Each row is a point. Two turns around zero, p and q, are shown by what they do to some points. Where does a point land after both, in the order given? Backwards means that the second turn is done in reverse. Each puzzle has new turns, and all numbers are rounded.
(in the rows, 128 means zero)

Turn p:
[147 119 134] -> [144 118 117]
[101 141  68] -> [ 90 181 112]
[135 140 149] -> [144 121 146]
[129 112 160] -> [133  94 136]
Turn q:
[111 150 172] -> [117 103 172]
[133  92 156] -> [142  86 116]
[129 153 132] -> [127 140 150]
[114 110  86] -> [109 147  89]
[118 115 104] -> [115 137 103]
[164 148 118] -> [159 155 137]
Where do these land?
q, then p: [115 157 152] -> [128  97 153]
q, then p backwards: [110 134 163] -> [106 123 161]
p, then q: [108 100  98] -> [ 88 144 114]
p, then q: [140 147 113] -> [137 146 146]
q, then p: [137 149 104] -> [141 149 150]
p, then q: [159  81 136] -> [140 140  74]

Turn p:
[126  72 135 129] -> [120  94 163 102]
[126 138  80 119] -> [ 91 134  96 122]
[166 140 123 162] -> [137  98 106 164]
[119 148 148 105] -> [150 157 126 119]
[103 142 154 124] -> [143 158 148 132]
Turn q:
[159 111 147 133] -> [163 120 131 146]
[108 173 119 131] -> [101 150 152 102]
[127 149 142  99] -> [135 118 139  93]
[130 119  77 154] -> [111 169  99 151]
[116  88 156 124] -> [131  83 121 149]
Where do these land?
p, then q: [147 109 123 156] -> [125 111 115 161]
p, then q backwards: [104 106 128 128] -> [112 154 139 133]
q, then p backwards: [148  98 157 152] -> [147 137 155 167]
q, then p: [126 114 116  78] -> [103 119 105  88]
q, then p backwards: [145 180 111 104] -> [101 122 142  74]
q, then p: [137 133 111 155] -> [131 142 121 158]
q, then p backwards: [ 89 156 151 123] -> [106  81 115 131]

Turn p:
[146 147 111  91 122 132 117 127] -> [150 145  99 111 127 151 119 127]
[165 146 135 143 168 155 129  87] -> [159 147 160 142 144 140 122  73]
[146 123 128 164 157 113  84  91] -> [144 132 146 151 174 100  90 105]
[105 113 143 123 104 163 107 134] -> [109 116 143 136 119 162 106 156]
[104 144 124  99 156 138 106 143] -> [125 140 128  99 163 156 135 145]
[ 95  81  89 142 107 129 162 162] -> [ 98  95 101 167 116 125 174 163]
[120  86 115  98 130 110 164 132] -> [140  79 103 122 120 127 163 134]
[ 99 143 141 148 109 137 150 108] -> [ 84 124 140 129 110 130 126 105]
[162 159 153 113  95  87 153 137] -> [143 146 112  90  75  92 122 120]
[138 137 143 160 133 117 107 159] -> [129 157 151 134 133  98 123 154]
Turn q:
[176  94  85 154 101 145 142  95] -> [146  88  78 161  99 145 121  88]
[100 114 140 171  77 104  96 105] -> [110 114 159 167  65 102 133 136]
[146 168 116 139 152 127 110 137] -> [111 155 133 138 150 141  94 113]
[131 160 155 121 137 163 131 174] -> [153 165 146 113 147 165 115 156]
[142 144 132  81 136 119 130 126] -> [140 149 125  93 145 112 129 107]
[133 118 120 111 166 153 108 110] -> [126 101 145 112 159 144 125 100]
[ 99 134 116 148 155 129 106 147] -> [ 98 117 149 133 146 135 105 152]
[128  86 158 140 112 112 158 101] -> [143 110 117 152 113 110 184 131]
[ 92 128 140 123 135 105 146 119] -> [102 132 131 118 130 109 159 146]
[145 109 110 146 125  97 130 172] -> [141 124 102 154 138 101  97 158]
[116 156 137  75 112 155 151 121] -> [138 154 125  67 115 145 147 120]
Where do these land?
p, then q backwards: [114 108 134 134 120 177 114 143] -> [109 133 140 171 134 157 120 141]
q, then p: [117 116 142 157 115 124 115 115] -> [109 119 145 141 106 109 125 135]
q, then p backwards: [191 111 143  96 113 117 133 139] -> [192 131 110 117 151 101 124 113]
q, then p backwards: [149 125 128 158 133 115 168 136] -> [134 121  75 133 121 132 124 142]
p, then q: [104 108 146 137 141 136 114 151] -> [144 131 142 129 150 128 138 164]
q, then p: [101 125 144  77 123 104 127 150] -> [152 127 108  73 121 112 141 143]
p, then q: [ 96 156 139 156 125 116 164 135] -> [ 97 142 128 105 108 111 165 149]
q, then p: [124 176 110 144 132 114 117 149] -> [ 97 160 131 112 155 136 107 142]
q, then p: [110 123  60 114 121 152 117 142] -> [135 101 101 135 153 165 101 171]
p, then q backwards: [116 109 120  98 161 126 121  42] -> [172 101  87 106 177 164 103 100]
q, then p: [186 151 141 137 125 127 118 106] -> [126 150 137 146 132 122  98  74]

Turn p:
[127 130 149 151 172 128 122 155 145] -> [107 149 129 111 149 121  88 148 110]
[130 158 147 146 117  93 139 121 128] -> [154 145 155 113 154 113 143 125 126]
[149 109 106 109  97 118  93  80 112] -> [163  86 109 121 114 166 158 105 124]
[110 145 152 124 166 136 151 122 146] -> [ 94 153 136 141 154 113 123 119 104]
[153  89 118  92  95 118 125 111  79] -> [135  68 112 110  98 129 175 126 140]
[161 130  96 114 133 177 149 145 149] -> [ 97 138  98 162 131 154 130 153 167]
[119 100 120 153 100 117 135  92 119] -> [164  87 143 151 128 124 132 124 119]
[104 143 145 126 146 100 115 149 158] -> [120 155 143 103 142 118  96 101 125]
[146 114 146 147 101 114 120 118 130] -> [149 105 156 115 135 143 131 138 130]
[113 169 122 163 184 123 133 159 138] -> [127 187 110 125 155  99  91 147 112]
[ 87 157 161 120 132 152 106 151 112] -> [109 172 149 117  85 121 124 125 100]
[137  91  74  91  92 159 148 134 121] -> [117  89  97 165  91 135 144 124 181]
Turn q:
[106  82  98 151 118 146 128 127 124] -> [ 99 120  96 111 123 128 134  82 119]
[136 123 131  94 160  84 132 124 110] -> [138 105 132  96 157 131 137 173 129]
[169 153 143 120 177 118 108 140 150] -> [159 141 119 156 165 148 110 172 119]
[121 130 132 163 105  95 146 161 172] -> [ 99 109 108 173 119  82 114 140 136]
[137 154 152 112 112 159 148 144 101] -> [148 143 143 126  78 147 128 141 144]
[105 130  86  93 111 122  99 153 157] -> [ 65 146 144 120 146 133  95 134 124]
[115 154  84 155 136 148 119 102  98] -> [148 168 127  94 126 104 121  95  99]
[ 98 109 153 158 124  98 125 130 136] -> [120  81 127 146 126 103 135 120 108]
[174 136 157 145 128 141 120  99 107] -> [190 128 132 138 132 140 129 111 149]
[121 110 144  89 108 169 153 101 125] -> [117 139 150 119 108 164 174 112 155]
Where do these land?
p, then q backwards: [166 116 129 171  99 119 140 118 137] -> [160 135 166 102 143  97 117 116 124]
p, then q: [121 138 139 143 161 155 104  94 143] -> [162 144 126  99 103 138 116 108 100]
p, then q: [113 106 168 123  99 110 155 155 124] -> [114  75 153 153 130 132 147 146 135]
q, then p backwards: [132  85 142 120  97 104 160 125 118] -> [153  93 116  91 103 115 145 140 115]
q, then p: [161 127 145 128 181 129  86 123 114] -> [105 127  81 117 126 153 133 179 116]
q, then p backwards: [131 160 125 120 155 172 132 122  94] -> [123 173 135 144 116 132  81 127 113]
p, then q: [119 172 128 101 171 125 121 109 115] -> [144 163 142  83 121  98 141 142 118]
q, then p: [135 129 142 131  89 133 134 180 147] -> [162 128 157 137 104 147  87 121 137]
p, then q backwards: [115  90 104 140 119 104 166 152 165] -> [161 126 130 143  79  84 107 132 144]
p, then q: [119 165 134 138 153 113  90 127  94] -> [148 152 150  85 118 128 108 154 153]
p, then q: [112 149  76  89 123 132 114  94 160] -> [147 180 124 130 152 102 154  80 131]
p, then q: [114 101 104 133  90 141 133 137 125] -> [116 110 118 159 133 121 117  98 152]

Turn p:
[100 114 139 113 141 139 115 133 168 177 147 111] -> [109 127  83 127 143 142 125 141 166 110 167 141]
[142 164 158  90 126 164 133 120 128 112 122 135] -> [152 157 137 149  85 136 148 143 147 141 138 105]
[103 131  92  92  99  92 158 124 104  98 161 172] -> [ 93 140 159  82 109 124 180 129 104  91  91 120]
[110 156 139 114 118  85 154 104 121 129 135 107] -> [100 120 148  93 115 127 134 155 155 154 109 129]
[157 114  93 116 121  80  76 101  93 128 152 149] -> [115  95 179  99 135 136 113  79 133  85 119  96]
[147 102  95 144 129  96 142 166  94 142  92 118] -> [148 113 146 107 167 112  89 154  86 111 111 134]
[111 100 141  92 129 149 124 139 165  97 132 104] -> [109 130 117 175 147 125 169 153 139 123 147 115]
[160 165 143 142 158 157 149  98 169 128 133 140] -> [166 158 114 146 111 124 137 102 177 153 114 152]
[142 125 154 161 145 160 118 153 151 148 157 104] -> [124 129  92 171 118 111  93 120 145 126 148 157]
[142  97 157 148  92 125 148 137 127 151  91 139] -> [156 114 142 113 135 113 128 142  97 146 171 162]
[114 149 143 126 112 127  90 169 154 118 128 143] -> [119 116 127 161 107 178 131 137 116 111 135 147]
[119 104 131 165 134 113 135 137 101 128  98 161] -> [133 141 142 108 151 133 112 111  77 143 132 147]
[136 136 112 162 116 161  97 102 126 136 105 105] -> [158  91  97 136 126 131 112 102 124 155 131 105]
[110 134  95 129 173 145 154 108  92 101 137 105] -> [112 161 107 123 143  99 120 122 126 145  81  83]
Turn q:
[140 135 162 119 136  95 122 109 126 149 125 163] -> [135 107 140 132 146 151 121 111 151 146 142 170]
[128 124 163  88 129 165 117 119 161  75 162 136] -> [110 137 144 163 119 134 183  90 140  75 135 124]
[142 168 130 118 135 115  97 143 150 129 138 142] -> [125 136 137 151 134 104 119 119 175 132 148 133]
[136 133 115 162 176 164 144 154  93 102 126 142] -> [153  94  96 159  81 124 141 167 126 129 119 110]
[153  92  78 109 146 135 132 116 159 127 129 164] -> [ 90 141  78 102 109 129 157 138 143 124 147 157]
[166 147 113 120  94 122 155 148 150 165 143 104] -> [138 188 151 103 130 116 139 138 145 167 123 124]
[138 125 112  97 139 124 109  96 114 131 121  93] -> [134 153  94 132 162 148 120 117 118 121 147 112]
[118 127 161 159 128  88 143 105 143 107  88 119] -> [135  79 149  94 165 148 121 133 146 114 108 118]
[ 97 127 116 134 150 160 144 144 101 139  90 109] -> [126 121 120 148 126 138 109 182  90 124 118 109]
[122 103 131 160 121 171 122 122  85 117  96 138] -> [142 110 101 141 105 142 108 141  97 105  78 136]
[124 112 149 120 114  63 122 108 131 150 139 139] -> [133 112 148  91 155 138 114  92 129 146 155 158]
[124 104 122 111 135 120 117 165  99 111  87  73] -> [169 143 122 116 144 124 103 166  96  82 147 105]
[ 89 147 112 114  70 132 139 116 142 118 184 140] -> [ 91 141 153 132 134  79 158  77 100 149 113 124]
[115 147 128 181 118 137 131 147 138 172 164 130] -> [115 128 159 127  83 117 101 121 135 178 112 110]
Where do these land?
q, then p backwards: [184 125 126 158 120 148 108 157 122  78 141 143] -> [172 167  98 113 116 167 151 116 149 140 163 133]
q, then p: [141 103 123 180 150 139 113  94 137 119 118 119] -> [148  96  99 144 151 126 161 138 122 120 136  90]
p, then q: [145  93 123 150 128 113 146 155 105 125 140 112] -> [151  87 124 127 137 119 104 116 127 118 157 143]
p, then q backwards: [ 47 137 125 117 114 118 123 125 154 157 146 127] -> [136  86  92 122 165 134 147  85 166 134 111 147]
p, then q: [211 124 113 111 143 137  94 129 125 115 151 143] -> [152 105 128 103 142 153 139  87 180  94  96 104]
p, then q: [110 147 170 120 136  96 137 128 117 178 120 177] -> [108 160 151 195 127 113 151 102 133 127 133 158]
q, then p backwards: [157 128 103 145 143 146 160 133 151 118 135 124] -> [104 156 125  94 116 142 152 106 135 125 133 118]
q, then p: [173 142 102 142  99 115 122 122 118 122 117 131] -> [166 121 142 115 148 152 132 135 155 111 106 131]
q, then p backwards: [ 40 104 112 103 119 151 150  90 129 121 114 132] -> [ 68  81 106 147 106 102 109 166 103  87 139 127]
q, then p backwards: [131 137 114 142 157 109 133 123 123  83 127 113] -> [131 114  98 107 108 150 116 107 135 141 121 101]
q, then p: [ 98 146 168 105 107 135 146 138 136 146 115 115] -> [117 163 136 147 114 138  97 130 120 164 150 138]
p, then q: [ 75 162 145  86 117 150 121 100 106 167 148 114] -> [ 93 193 153 126 137  87 138 123  95 127 137  96]
q, then p backwards: [142 129 170  90 108  95 122 139 144 146 126 126] -> [157 105 154 121 150  95 130 124 143 140 114 166]
q, then p: [138 115  98 144 151 139 115 158 126 116  94 115] -> [124  98 135 158 130 136 129 148 109  93 102 124]
